Each wall is flat, endless, passes through zero and stands at right angles to its row. A trip goes straight from one point to another. Which walls does it cross, in order?

Walls:
(1): [-46   0]
(2): [ 3 62]
(3): [-24 -29]
(4): [31 30]
(5): [-32 -64]
(6): [-22  23]
(7): [-37  27]
(8): [70 13]
(9): [ 26 -21]
(10): [-83  51]
(11): [-31 -63]
Trips:
[-69 -21] to [-66  -8] => none
[-47 -28] to [-61 -65] => 6

Walls:
(1): [ 42  12   8   0 -15  15 -47 -65 -23  26   4  41]
(2): [  7 -10   1  15  29   6 -24 -16  -3 -42 -58 -20]
(3): [-14  20  31  35 -33 -22 -24  12  23  36 -37   4]
(4): [ -6 -36 -12 -47 -17  27 -79  28  38  19 -10 -10]
(5): [  6  -1 -56   3  11  35  40 -21 -36  14  -7  40]
(6): [-54  66  13  27  23  27 -32  17  73 -27  35 -35]
(7): [-31 -38  -9 -43 -12   2  78  59  -4   8   6 -39]
Trips:
[-26 -83   4  45   5  17  -4   8  -5 -12   1 -50] to [ 25 -50   3  22  20   8  34 -41  -7   7  23 -21] => 4, 5, 1
[ 17 -11 -19   3  17 -21  22  20  -9  -1  -2 -19] to [-14 -18  52 -20  47   6  24 -11 -43  32 -51  48] => 1, 3
[  6 -16  38 -18  62 -15  20 -29 -10 -19   6  19] to [ 26 -22 -51 -15  19  31 -47 -30   2 -26  -2  27] => 4
[-21  43   5 -55  -2 -13   0 -11 -48   8 -24  34] to [ 10  41 -57 -53 -24 -32   1  29 -11  29 -13   3] => 7, 4, 3, 1
[ 14  14 -10  13 -24  54  15   3  17  11 -40 -38] to [ -8   5  24   3 -31 -23  45 -80  32  42  33 -68] => 4, 5, 2, 1
[ 17 -24 -23  11  18  11 -19  -2   1 -17 -28  23] to [ 12   5  18  45  67 -27  36 -23 -40  19  17  -2] => 4
[ 42 -30   2 -42 -13   6  16 -19   8  63 -39 -24] to [ 39   7 -42  -3  18 -39   2 -16   0  17  -5 -29] => 2, 3, 4, 7
[-21  37  16 -32 -15  26 -17 -28  31 -26  87  59] to [-24  15 -16 -13  50  21   4  25  30   9 -61 -22] => 1, 5, 2, 7, 3

Walls:
(1): [ 11   5  25  -9  31  35 -53   5  -6 -30  22   4   4  13 -11  22  -7  10
 -25  -2  22  -8 -57  33   7  -2 -11  30  16   4 -43 -39 -23 -41  55 -10
  38  42 -47 -22  -6 -33  82 -22  -5 -30   1  28]
(2): [-15  17  17  55 -31 -28 -56 -34   0 -41 -11  28 -77  60  -5 -35  63  34
  30  29  34  18 -54  -5 -12 -25  15   4 -51 -37  -5  24 -33  23   5  10
 -18  25  36  18  21   2 -36 -34   7   7  68  19]
(3): [-20  16  -3  -2  15 -61 -59 -39   1 -22 -88 -70  41 -41   4  50 -25  18
  33  21 -36 -47 -17 -66 -55  56   0 -31 -34  31 -26  46 -55  27  33 -24
  57  58  31  61  -3  28  28 -33 -43  -6  27  36]
(4): [ 34  15 -21   4 -33  14 -19  50  27 -19  -1 -30  48 -19 -15  78  17 -42
  21 -30 -17  27  34 -13 -97  20  27  51 -28  22 -30 -31  -6 -30 -48  -7
  31  33  51  46  25 100  23  16 -48 -21 -41  -9]
(5): [-18  29   9  15  14 -13 -15  -4  28  64 -48  19  36  27  88  42  86 -18
   0  -8  34 -33  52  -9  -8 -47 -60  26 -71 -39  34   1  -5 -19  22   9
 -18  35  30  26   2 -25  26  41  21 -47  19  -3]
(6): [ 21 -84  -4   2   3 -67 -57  -9 -66   9 -66  36 -12  34 -18  12 -47   1
  -3 -68  43   3  -9 -58  -6  13  30  -3 -82   9  13 -17  19  40 -75   0
  -3  60 -13 -12  33 -26   1 -22  68  10 -26  50]
(7): [ 41  94  -8  44   9 -19 -64 -32  12  73 -59  44 -39  12  47  44 -31  31
 -83  25   7  13  23  17  76 -11  -7  -8  30  15   9 -48   7 -23  65  17
 -43  -3   3  11  39  -1 -37 -12  16  55   5  41]
(8): [  57   28 -121   49    5   12   12   -3    4  -12  -35  -27  -12   19
   35  -31   48   18   -9   26   58    5   -1   57   -8   28   36   22
   13  -58  -12  -14  -45  -27   65   32  -45   13   -8    2   26   28
  -14  -13    8  -75    0   16]
(9): [-10 -77   9  -4  41 -19   1 -44  41   8 -25  22  11  51  35 -56  15   8
 -40  13  42   2  11 -23   0 -23   0  57  65 -36 -12  27 -33 -46  27  22
 -33 -32 -16 -17 -61  26  -5 -59  35  28  26 -20]
Trips:
[-19 -23 -71  37  -3  22  38 -39 -56 -15 -55 -39 -15 -42  54  -8  29  15
   4   7 -22 -79  45   4 -24 -17  -8  32  -9  35 -22 -87 -27   0 -21  13
  32  -2 -43  29  -8   5 -11 -18  89 -25  32 -52] to [-10  -8 -21  17   8  -1  31  29   5   2   2  70 -25  11  15   5  24 -65
   8 -33 -11 -55   7  10 -17 -17  18  -3  30  17  -1 -27  -5  49  15  23
  46  42   5 -46  -1 -71  38  -9 -22 -18  27 -26] => 4, 1, 3, 9, 8
[ 47   3 -51  69 -24 -75 -33 -30  23 -42 -54  30  48 -29  -2 -43 -50  24
  24 -19   6   1   4  45 -66 -12  36  12  19 -84 -10  58  29  22  54  29
  53 -63  -7 -32  61  -2 -36 -70   1 -55  33   9] to [  17   36  -64    9  -49  -31   -4    3  -11   39   47  -19  -42    1
   32  -41  -46    6   14   -5   39   -1  -36   97   21   -3   19  -24
   22   17   31  -29  -15  -35  -27   24  -16   18  -30    2  -15 -111
  -11   -1   -5  -15    9  -72] => 3, 6, 1, 9
[ -7  -8 -29 -14  74 -31  -4   1  12 -32 -41 -39  40 -25  39  58  14  -6
  -8  12  57 -72 -58 -22 -45  28 -41  18  46  26  17 -46   0 -34 -34  68
  11 -74   0 -33 -52  33  30  41   7  24  27 -45] to [ -6 -31  12  42 -32 -29 -10  -5  77  10  31 -10  25 -21 -33  28  71 -15
 -21 -39 -32  12  11  50 -15 -26 -38  19  47  44  11 -46  12 -30 -77 -16
  -6  -8  28  -3  41  15  22 -11  15  32  24 -43] => 8, 3, 1

Walls:
(1): [-23   7  41  65   5 -46 -38  22 -27  -4   5  29 -19  21  -5  29  35   9
 -51  18  23 -13 -65  51  28   3  -6 -53 -34 -30  39  20 -47 -19 -61  13
   8 -64  11  24   1  45  -1 -20  14   1   9  26]
(2): [ 11  61  18  46  33 -44  17 -32 -38  -8  -3   9 -44  13 -39  30  -6  41
  19  10 -14  61  25 -41 -21  16 -26   8  63 -36 -32 -14 -14  49  32 -11
 -13  -8 -25 -56  46  41  21  39 -11  -6 -17  -9]
(3): [ -5 -30  -5  -3  45 -56  -7   9  26 -45  -2 -35 -46  45 -36 -23  -6 -37
 -21 -40  38  -6 -18  14  15  53  35  14  11  25 -39  19   2 -15 -28 -24
  -9  -1  28  23  18 -70  20 -25 -38  20 -21  19]
(4): [ 11  32 -13 -34  -3 -26   7 -49  -8   9 -13 -33  25 -11   6  20  11  33
 -59 -33 -34  -5  40 -42  41 -37 -21  42 -35  41   1  50  -8 -50  27  37
  16  -7  51 -80 -41   4  28  19  20 -69 -29  -4]
(5): [-14  67 -16 -30 -18  16  10  -2   1   2 -25  -3  17 -24  -2   6  60 -41
  48  17  17  36 -20  -5 -35 -13  -2  10  10  -2 -19  21  -4  14 -44 -29
  10  -1  18  18 -30   9  34 -34 -67   8 -60  20]
(6): [ 46  13  39  -9  20  28 -50 -36   7 -10  39 -14 -24   9  -5   9  13 -37
   2 -13 -14  15 -14 -14 -57  15  14  29  42 -20  61   0 -13   1  29   6
  -2  18   2  -4  21  42  -6   6  30 -19  31  39]
(7): [ 39  -6  13  51 -16   9   9 -59 -69   1  10  44  14 -23 -27  13 -31   1
  30  59  18  28  48  43 -31 -37 -84  18  18  30 -31   7 -24  -5 -24  17
 -29  40   4   4  85   4 -25  24  22  27  28  43]
Trips:
[-55 -44 -11 -23  28 -10  23  -7 -12  18 -46 -21   2 -30 -11  52  17 -18
  -4 -11 -11 -11  27  -9  17  34  -2 -25  42  16 -52 -38  19  41   2  13
  -1  15 -23  -5 -41  40 -31 -21  16 -19   5  17] to [ 47 -12 -36  -1   3 -23 -25 -45 -14  -3 -29   5 -42 -11  -1  47  17  17
 -31  48  63 -39  -4  23  20  21  -8 -13  24   1   9  19 -18  54 -32  53
 -48  10  10 -34   0   6  49   7 -48  19   4 -26] => 5, 4, 3, 7, 1
[-57  26  35  10 -42  30  25  -7   9  17  24  -1  16 -21   9  32  21   4
  -3 -14 -54  29 -11 -40  65 -29  42  -5 -45 -45 -25  23 -37  -8 -11 -30
 -49   1 -65 -27 -33 -14 -50 -41  31  13  12 -11] to [-24 -65  27  31  -4  16 -69  25   4  20   3  12   7  55   2   9  31  48
 -36  30 -41 -29 -33   0  14  43  -4 -24  42  22  14  43 -23  -7  58  10
 -31  -7 -24 -10  13  37  -4 -18  35  49  80 -28] => 5, 4, 6

Walls:
(1): [ 36   0 -19 -22  32 -38 -34  33 -13   6  30 -14  53 -24 -50  34 -51 -33
  55 -22  12  55  -7  27   4  10 -21  21  80  49 -66 -34  56  28 -35 -59
   4  15 -41   9  -4 -30  -8  14 -17  24  40  30]
(2): [ -9 -36  12 -18  11  16  27 -19 -46  16 -43   4  52 -14  -6  22  18  69
 -22  31   4 -25  29 -36   9 -10  33  15  26 -68  12 -29 -15  13  37  12
  16 -39 -24   7 -29  14  15  48 -36 -59 -17 -19]
(3): [ -8 -42 -24  -8 -16 -15  15  14 -14 -39  -3 -23  18 -11  12 -40  31 -23
 -29 -12  36  -4   8  30  10 -40  -7 -39  10 -27 -38 -32  22 -20 -39   2
 -63  14 -49  56 -27 -11  29  11   9  38  -9 -35]
(4): [ 22  20 -34   4  -2   1 -18  15 -91 -35 -13 -63 -26 -37  28 -16 -15   2
 -17  -5  55 -16  26 -43 -34 -82 -17 -47  11  39 -20 -31 -14  33  -4 -30
  54   2 -49   3   0  -6  12  44   2  54  23 -34]
(5): [  -8   22   37  -11  -23  -72  -33  -34    7   24  -46  -69  -26   40
    7  -17  -54   22  -62   -9   24  -19  -36   -3   51   -4   10   34
  -15   21   35    5    3   64  -20  -16   17 -105  -51  -13   41  -27
  -29   -5  -30   43  -92   -7]
(6): [ -9   3  64 -12  18  25 -48  -9  10  26  50  33  24  38 -39 -18  -3   2
 -29 -52 -10  -9   8 -26 -35 -25  19  30  43   9   6 -34  -7  79  55  -8
 -43   8 -37 -38 -72 -53 -16  31 -94 -32  15  31]
(7): [-10   5 -28 -14  50  -2   6  54   4 -19  -7   7  35  60 -35  19 -68 -20
  30 -47  26  31 -33  33 -24 -16 -12  -9  10  15   4 -51  -7  14 -18  48
 -15  24  33  -7  34  10  21 -12  51  77  53   2]
(8): [  5 -23 -18   8 -21   7  53  -5 -38 -17 -15  41  17  48 -13  36  10 -37
  -6  -5  34  -2  16   9  21  -2 -26  29 -20   8 -36 -13 -30  63  20   0
   9 -62 -21   9  -3  39  64 -14   0  44 -52  36]
(9): [-22  -3 -45   6 -16 -33  14 -20  34 -32 -13  11 -15 -38   2  -4  17  35
  60 -25 -30  31  35  15  26 -14 -22 -14  38   7 -56 -14  30 -28   0  -6
  12  48  -7  48  53   1 -23 -37  57  39 -22 -36]
(10): [ 45  47  -6  40  12 -58  26 -29  30  19  -4  33  24  34   8 -18  37  20
  19 -20  10  38 -15 -34 -26 -60 -11 -43  40  21 -17   4 -13  -4 -34  26
  -6  10 -42   1 -27   8 -28  57  -1  15  -1   5]
(11): [ 11   5 -22  19  20  -7   4 -75 -33  34  27  37  51 -49 -31  48 -66 -41
  10 -21  43  29   6 -37  24   1 -31  21  -9   2  79  29 -25  40  -8  11
  20   8  -7  12  31 -29 -43 -33 -29 -10  31  26]
Trips:
[ 12 -21  30 -13 -48 -42 -54   5  28   8  37 -29   4   0 -25 -25 -41  78
   5  19  26 -41 -11 -21  17 -12  35  50 -57  -6  19 -35 -12  42   3  27
 -14  62 -22   0  -9  -4  39 -18   7  15  -2 -33] to [-19 -62 -45 -10 -20  29  61 -58  31  28  44  -6 -51   3  -6 -12  59   9
 -19   0  63 -53 -59 -17  26  34  12   9 -27 -76 -60   5  31  57  89  18
 -14  15 -38 -20  23   2  25 -10  -6  53  18 -36] => 7, 8, 4, 9
[ 20  45  28  56  -6 -33   6  34  34 -34   3   9   8 -12 -17  19 -10   8
  -4  31  49 -28  -6  -9  31 -26  45  56  20  36  20  77   1 -30  26  -4
  43  50 -43 -76 -34  85 -63  -4   5  14 -18 -19] to [ -4   4  -5 -50 -31  17   1 -19 -37  42  -1 -25 -20  27  -8  -5 -41 -16
 -25  36 -15 -18   3   3 -42  12 -36 -12   8  61  50 -32 -10  -6  64 -34
 -11   4 -24  19  23 -39  18 -18 -49  26   6 -28] => 6, 10, 1, 8
[-33  87   8 -31  63  -4 -22 -16 -59 -28  18 -14   6 -28  24 -11  16  20
  10 -37  -4  53  18  43 -19 -12 -37   9   6  -6 -15 -13  -7  45  11 -28
  17 -12  43 -23   3 -10 -67  14  49  17 -24 -42] to [ 51  31  21  -3 -24 -59  17  56  -9 -26  34 -24 -15  17  29  27 -24 -37
  43   4 -23  58 -45   1 -10  -1  23  44  64  -1  26  32   5 -16   4   3
  -8   3  -8 -27  20   3  -5 -68  -5   9  30  17] => 6, 4
[-85  47  11 -15 -27   8 -41  28  -2  10  21 -39   0  51 -19  23 -28  39
 -50 -31  -4  18  16  68 -29  20  15  14  14 -62 -29 -53  37 -16 -30 -50
 -46 -34  22   5  34 -13  23 -18 -36  -9  30  79] to [-50  32 -28  44 -15  37  50  12  -1 -41 -24   4 -17 -39  -9   7  -9 -42
 -16   1 -59  22  13 -48  -4  45 -18   7 -32   2 -13  -6 -35 -67  -7  23
 -19  -5   4  91 -69   4  56 -27  10  33 -12  27] => 8, 5, 6, 9, 1, 7

Walls:
(1): [-34 -15 -54 -33   1  22  45  -2  42 -39 -60  35  37  55  -8  26  29   3
 -24   0 -19  -2 -10  25  15  -4 -24  36 -27 -20 -40 -41   8  66 -40 -43
  47  50   6 -74 -11  41  46 -61 -15  36 -60  47]
(2): [103  64 -38 -62 -43   9  48  44  15 -56  11  74 -76  95  62 -29  41   9
 -42   9   3  12 -47  38  -4  19  14 -13 -77 -32   7 -46  26  20 -47  26
  10  52  -9 -21 -59 -65 -58  17   3   7  53 -23]
(3): [-42 -48  24   4 -21   4 -29  22  28   8   1  21  19  66  43 -86  -2 -28
 -19 -22  54 -34  22  59  -7  13  81  41 -27 -11  40 -60 -80  26  11 -35
  10  63 -16 -59   9 -33   0  -2 -25 -81 -43  -4]
(4): [-23 -30  33  16  10  14 -63  81 -15  15   5 -68 -67 -36  54 -55  35 -52
  73  25 -71   2 -19  24 -64  62 -85 -11  -9 -34 -50  80 -45 -86  26  27
   9  15  58  -9  11  34  51 -44 -13 -51  59  44]
(5): [  12  -40   32  -28   62   34 -120   25  -74   10   -5   -1   -6   54
   10   24   35  -48  -30   43  -25   -1   -3  -28  -32  -21  -12   92
  -40   59   -9   21  -15  -19   20  -14   17  -14  -30  -24   23   31
  -27   52   17  -63   40   11]
(6): [  84  -44   14   71   14   41   77  -48    2   14   43   32   44   32
   56   26  -23  -21   17   18  -25  -50   -8   61  -42   89   22   32
  -40   47  -24  -61   -7   -2  -15   12   33   85  -25  -46   47   42
  -33 -114    4    3  -20   44]
(7): [ 12 -58  -3 -39  39  45 -10  42 -40 -33  -1 -28 -27  56  17 -87 -31   9
  57   1 -42  24 -35   3 -17 -10  23  27 -50  49  -8  28   7  36  61 -25
  75  60  21  65  41  55  17  -7  20  24 -64 -33]
(8): [  27   31   56   11   76   53    4   20   17    1    6   -2   -3   -8
   -8   -6  -69   -9   35   22  -23   27   47   -5  -41   82   27    3
   24  -18   42  -32  -24   45   23  -88   16  -27  -74   78  -34    5
   76  -72   -9 -107  -56   17]
(9): [116  52 -59  13 -42 -30  -4 -61 -22  26   2  -1 -28  31 -11 -64 -27  24
  23 -53   1  -4 -43   6  21  -8  21  -2 -32 -64 -23 -58 -39  40 -72 -18
  -5 -10 -28  17   3 -49  17   1 -18 -39  -4  61]
(10): [ -25   31   50  -19  -52   11   14  -25   55  -16   60    3  -45  -13
  -67  -57  -51  -28  -21   -3   10 -103    2    4  -28   23  -11  -13
  -38   28   86  -88    3   -9   61   50  -59   77   -7   31   56  -35
   53  -24  -47  -19   -2   42]
Trips:
[ 58 -74  20  52  22 -46  26  40  47 -52 -35   3  39 -32   3  22  76  24
  51 -61 -38  47  23 -55  25 -29 -36  30   8  10  22 -30 -84  25 -52 -27
  65  47 -23 -22  77  75  88 -24  -8  45  84  37] to [-37  21   4  32  55 -11  16 -64 -60  48 -60 -74   6  57  21  31   3  33
  55  18 -18 -34 -37  28  29 -11  -6   4 -37 -14 -20  19  35  -8 -16   8
  23  10 -60 -71   2  10  39  10  44 -33  27  37] => 7
[ 18  26 -57 -40 -24 -16  14   3  22  89  13  35  65   9  32  -3  11  37
 -62  20  20 -73   1  -4  53 -78  -5 -21  -8  74  32 -17 -96  54   0 -73
  23  19  20 -50  11  34 103 -67  29 -80 -26 -16] to [-30 -35   3  27   4 -57 -86  43  20  20 -56  25  26  32 -60  56 -78  11
 -40 -41 -32 -35  18 -39  13 -38  -5  21  41 -53 -56  81  45  66  21 -75
  12 -44 -57 -42  25  11  30  -6 -20 -73  32 -33] => 5, 10, 6, 9
[ 11 -35  26 -41  -6  25  51 -18 -33  -6 -50  35   2 -15  35 -18  -8   3
 -27 -39 -17 -13 -27 -24  40  40 -44 -36 -27 -14  26 -39 -89 -41  12 -65
  28 -42  58  -8 -81 -10 -40  49 -47 -15 -46 -72] to [ 54 -22 -40  19  -1  56  68 -22 -69 -70  -1  26 -65 -12  19  50   5  30
 -44  27 -38  39  16   0  67 -38 -32 -46 -53 -50 -45  45 -65 -26  18 -24
   0 -51  15  10 -13 -12 -12  -8 -22   9 -19 -38] => 8, 3
